Rows are points. Before rounding, the points of a table are all equally far from one centre. They may lie mostly on one side of it. Where is the centre, to within rounding?
In the rows, 128 means zero.

Points, 6 rows:
[[ 86 185  68]
 [136 151 177]
 [ 58 131 100]
 [106 211  94]
 [ 98  92  82]
 [ 81 149 163]]
Centre: [123 147 111]

Points, 19 rows:
[[ 68 185 101 194 102  50 106 190 159 104 144 153]
 [ 37 156 139 108 112  66  91 106  91 122 152 158]
 [140 166 137 186  87  96 172 128 190 101 146 134]
 [ 82 175 178 152 155 105  90 125 111 186 170 190]
 [ 75 184  63 149 157  73 140 176 115 115 151 104]
 [127 200 126 127  82  60  45  89 165 140 152 121]
 [163 176  96 124 126  53  74 124 164 103 152 171]
 [ 99 192 183 142 116  38 155  86 100 169 181  98]
 [117 215 135 147 108 114 167 151 204 124 220 113]
 [105 154 166 219 112  74 102 178 120 110 186 102]
 [ 90 173 164 162 165  26 150 142 148 124 197 185]
 [146 205 162 169 178 131 109 160 147 170 171 134]
 [ 93 133 161 174  71  87 125 193 150 100 166 168]
 [ 81 161 140 211  79  65 121 144 150  85 206 162]
 [ 94  95 129 152 128  85  92 136 137 140 206 178]
 [139 189 149 102 121 114 134  99 148  67 197 164]
 [ 94 132 164 145 114  40 154 108 144 195 199 156]
 [129 200  74 177 103  54 182 139 160 151 140 146]
 [ 51 160 127 163 104 148 101 165 161 176 155 140]]
Centre: [107 184 132 142 112  83 121 138 134 137 174 135]

Points (30 x 24):
[[103 118 201  77  54 153 154 135 143 102  79 103 100 113 158  90 106 170
  174  62 131 112 194 162]
 [168 161 175 131   7  69 156 170 148  64 140 152 116  92 139  73 130 140
  192  66 153 136 132 146]
 [185 125 183 128  34 163 123 168 169 116  92  86 147  89 153  66 156 109
  143 123 190 139 107 162]
 [129 100 228 142  99 175  89 157 127  95  94 129 116  40  89 116 105 120
   79 133  89 142 149 159]
 [140 176 167 173  71 117  70 122 130 130  85 130 116 140 155 160 129 110
  151 174 141 191 157 148]
 [120 148 146  94 132 113 129 118 153  95 152 138 176 106 154 109 140 211
  120 133 138 149 168 224]
 [106 145 223 126  67  94 136 168 175  53  83 126 157 155  41  64 167 104
  160 117 144 160 129 140]
 [185  88 169 148  14 118 142 155 179 118 101 175 176  65 127  82 176 110
  205 151 114 183 120 169]
 [135 150 174 167 113  60 112 171 121  53 122 102 125  57 142 131 169  81
  155 116  76 106 151 100]
 [171 128 154  99 104 145 161 120 151 117 100  73 143 136 109  80 199 153
  160 121 125 201 137 195]
 [141 118 228 153 113 145 121 103 155  76 162 147 177 156  59 135  76 114
  152  77  84 119 121 157]
 [153 164 228 147 139 105 135 142 181  97 165 140 137 122 173 121  77 193
  151 134 154  93 155 201]
 [116 183 162 157 118  89 118 108 102 106  53 159 175  96 126 141 136 138
  204  82 128  92 142 217]
 [130 109 173 119  24  43 130 145 149  36 120  94 164 129  64  82  85 182
  188 141  75 178 167 172]
 [185 129 180  85  97 114  87 156 104  56  97 204 114 166  77  19 109 165
  175  87  97 147 125 163]
 [167 134 202 128  59 187 126 160 163 113  74 158  83  85 126  52 125 118
  104  70 116 141 114 172]
 [131 137 132 167 123 136 184 198 111 107 115  80 198 173 156 122 135 158
  137  93 130 139 120 154]
 [141 127 131 115  57  96 163  90 188  82  80 180 185 157 168  66 156 195
  142 148  49 103 150 190]
 [ 95 193 149 138 123 102 134 110 148 118 152 104 194 154 114  89 128 140
  191 152  88 152  84 145]
 [148 149 131 152  51 121 146 145 194  40  62 171 176 110 166  41 112 146
  192 138  74  88 195 217]
 [118 154 134 108 125 102  62 142 112  44 130 124 106 144 120 127 149 108
  168 112  44 102 142 190]
 [120 142 174 199  50 133  77 141  71  62  88 150 129  62 154 119 138 131
  124  94 135 108 137 174]
 [138 143 162  76  28 157 119 196 156 122 121  96 180  65  85  93  88 143
  161 159  85 156 136 190]
 [175 158 159 156 112  94 118 128 171  47  82  68 177  60 100 142 136 129
  204 128 127  91 126 215]
 [138 144 149  82  77 160 117 124 140 100 127 145 234 110 110  77 147 112
   87 146  88 126 172 179]
 [142 109 106 172  57 134 184  91 133 138  75  89 105 143 123  73  92 116
  122 109  95  88 172 194]
 [158 127 188 203  25 112 118 175 152  76 119 191 100  75 141  65 117 110
  214 145 115 153 198 111]
 [173 208 129 182  60  76 104 115 122  64 125 176 156 150  74 119  98 125
  187 118 146  87 154 163]
 [146 132 135 127 102 159 115 135 129 168 108 116 113 162  53  68 107 174
  107 140 119  67 136 223]
 [165 139 148 141 156 110 132 175 120  66 123 116 112 132  87  81  80 132
  188 146 124 162  83  69]]
Centre: [156 114 167 152  93 105 113 153 150 106  95 136 149 121 116  86 119 154
 160 129 100 117 151 151]

Points:
[[111 149  94 109 127 147 154 136 198  99 118  91 121 174 152 198 108 115
  181 160 113 123 155   7]
 [141 109 138  86 146 142 112 136 203 111 130 117  85 187 144 147 106 115
  208 136 160  90 164  89]
 [121 170 124  47  98 159 130 161 167 110 153 118 168 214 121 196 130  95
  211 154 139  92 143  39]
 [126 165 135  93 133 148 111 138 117  78 209 111 163 179 107 161 105 108
  229 144 116 141 239  84]
 [146 188 102  86 126 151 141 171 181  63 142  79  99 167  86 178 112  73
  224 142 155 143 176  84]
 [142 144 107 127 101 168 158 142 112 117 168 141 125 127 145 186  26  52
  199 118 125 137 183  55]
 [171  90 127 122 127 145 143 183 126 101 164 125 156 201  76 200  86 173
  211 113 176 103 173  66]
 [161 130  96  81 108 108 123 152 181  76 134  67 115 167 106 178  81 119
  115  99 153 181 142  75]
 [108  55 143  84 107 154 155  87 155  64 154 159 105 147 119 143 128 130
  216 106  91 110 249 102]
 [124 141 158  90 146 144 118 185 105 108 168 107 150 204 113 155 131 129
  126  77 137  57 172 103]
 [138  96  72  97  66 130 156 175 139 133 164 108 113 215 130 129  88  94
  182  78  69  81 215  48]
 [ 59 180 132  89 108 158 131 157 123 153 196 155 153 178 117 166 183 150
  170  85 149 105 179  92]
 [ 89 179 151  88 100 131 139 146 167  89 126  76 109 172 141 158 124  91
  185 118 178 101 156  31]
 [124  96  89 116  93 180 141 223 164  78 181  50 126 140  77 158  65 101
  195  84 122 111 191 104]
 [ 66  95 172  98  70 177 149 120 109  59 160 102 179 125 130 152  84  91
  154  92 128 142 212 121]
 [109 141 134  79 160 157 150 172 131 114 127  92 136 182  94 144 138 173
  231 150 132  78 185  62]
 [ 59 168 104  80 133 171 139 134 170 100 123  77 164 188 119 167 144 134
  180 115 130  94 172  64]
 [ 87 120  81  61 139 162  95 190 129 106 131 143 152 191  93 131 131 136
  202 152  60 123 147 105]
 [124  70  84  48 113 158 204  99 138  84 120 118 168 167  86 174 119 111
  233  73  82 115 128  44]
 [149 157 134 115 110 153 168  81 146  80 144 148 146 171  11 141  95 108
  211 122 108 113 151 107]
 [129 156  81 109 128 178 121 130 177 100 126 140 140 164 118 134  68  71
  206 110 118 145 179  84]
 [115 180 113 127 120 181 163 154 174  68 192  92  87 189  84 182  86  72
  134 168  79 109 119 106]
 [119 159  91  86 130 142 158 157 165  38 156  76 137 215 109 128  71 120
  212 125  77 147 116 146]
 [133 134 106 112 175 177 181 211  91  50 162 120 119 176 126 197 177  96
  186 178 121 127 178 142]
 [121 138 118  47  91 172 132 149  88  58 212 136 188 208 100 164  82  79
  198  97 132 111 105 127]
 [113 189 188  90 131 189 150 140 113  94 200  92 120 208 103 146  77 168
  161 128 114  94 166 108]
 [125 162 141 117 137 107 164 184 167  80 153 134 163 139 135 174 125 173
  164 174 172  99 169  90]
 [115 160  86  97  96 206 138 206 157  50 112 111 153 135 133 123 141 125
  174 197 147 137 152 103]
 [ 94 115  80  95 129 207 164 181 116  79 145  98 105 168 117 238  87 111
  201  66 141 128 181  52]
 [175 180 132  67  99 120 188 202 138  94  98 105  95 206 126 178 101 129
  227 144  79 164 190  90]
 [ 56 135  98 123 107 133 111 177  94 113 116 114 123 176 147 192 133 132
  108 124 164 148 173  92]]
Centre: [149 121 116 112  61 155 155 138 111  92 169 104 111 145 131 173 150 135
 187 118  97 126 135 105]

Points, 31 rows:
[[139 173 137 148 120 123 123  97 175  79  74 222 208 177 103 109 178 125
  124 158  85 128  94 102]
 [168 107 100 128 133  93 177  90 127  67  97 211 150 207 210 128 163 149
  166 156  43 182 109 116]
 [164 148 105 114 133 126 139 128 158  61 132 128 111 125 173  99 168 216
  135 144  66  81 140 129]
 [164 190 143 139  85 230 158 133 122 103  83 166 125 222 199 103 235 154
  124 134 135 159 129 134]
 [164 154 141 110  56 196 147 152 189  77 106 216 144 168 203  97 176 151
  109 217 138  86  74 140]
 [211 155  84 155 104 107 173 102 141 166  60 216 174 154 167 101 168 119
  144 219 127 132 137 150]
 [163 166 144 218  53  99 209 113 140 101  60 169 103 157 144 136 187 113
  118 156  55 134 159 169]
 [131 182 115 108 122 133 136 145 159 102  95 203 128 180 108 117 171 136
  179 143  29 178 203 112]
 [129 149 140 177 110 171 191 134 126  43  71 150 186 179 202 115 220 166
  122 180 104 106  58 168]
 [167 150 168 113  88 149 178 112 139  48 140 210 218 174 163 147 150 170
  161 172  96 173 148 119]
 [132 138 136 180 111 140 188 127 112  70  67 152 211 169 124 121 194 146
  121 163  71 197  50 108]
 [181 170 138 122 110 144 154 159 185  41  96 168 192 174 153  88 150 186
  148 174 118 148 121  69]
 [176 153 105 173 108 139 157 121 143  96  50 180 151 154  88 101 184 140
  209 125  98 164 133 169]
 [117 214 146 187  92 133 132 121 193  46 115 200 151 189 165  89 187 169
  120 152  71 111  79 139]
 [184 144 182 192  91 153 158 152 119 103  86 130 211 163 193 143 183 180
  147 184 129 132 116 162]
 [181 144  84 162  95  94 160  71  79 135  76 193 219 196 161 114 175 141
  114 179 119 130 120 122]
 [181 183  88 161 123 115 210 165 147  77 101 168 174 209 161  65 151 151
  174 127  92 103 165 175]
 [166 212 142 149  65 167 230  97 186  91 121 173 134 139 163 116 177 141
   96 140  49 149  72 165]
 [209 176 157 160  89 107 142  71 133 102  73 163 142 165 171 132 128 173
  100 145 118 144 120 108]
 [138 133 125 149 129  88 190 135 174  76 101 122 181 126 174  97 177 145
  173 157  31 159 129 183]
 [207 167 119 122  81 143 168 133 140  71  68 150 144 133 182 141 141 170
   99 187 100 194 143 119]
 [186 188 124 135 142 127 207 127 149  67  69 129 154 175 186 123 153 174
  132 134  50 105 163 136]
 [172 127 195 160 113 182 209 144 189 119 103 199 188 202 196 116 190 168
  170 142  77 133 118 159]
 [151 152 109 124  93  88 130 125 143 106 149 110 190 122 125 114 126 185
  113 118  62 144 104 100]
 [182 217 127 132 109 109 136 135 123  82  82 153 152 193 193  90 212 126
  106 138  93 187 148 149]
 [228 155 157 151  92 133 151 139 141  84  76 164 145 153 192 162 139 129
  118 136  95 153 155 114]
 [167 133 113 141 157 139 178 123 237 108 150 192 144 121 161 122 173 104
  124 148 100 143 104 129]
 [189 171 102 104 109 130 158 159 171  54 112 164 163 107 166 103 223 111
  115 149  91 158  78 135]
 [205 188 106 171 117 122 167 135 132  59  74 128 128 191 148 119 223 149
  149 154  19 109 107 111]
 [179 171 126 203 118  95 178 170 139 114  28 153 131 152 173 103 133 180
  190 171  97 114 122  80]
 [102 133 142 147 115 179 182 167 164 119  66 132 184 162 210 102 167  94
  131 161  51 118 182 157]]
Centre: [120 155 124 126  85 132 181 142 126 129 122 159 126 184 152 122 171 134
 156 177  99 124 103 122]
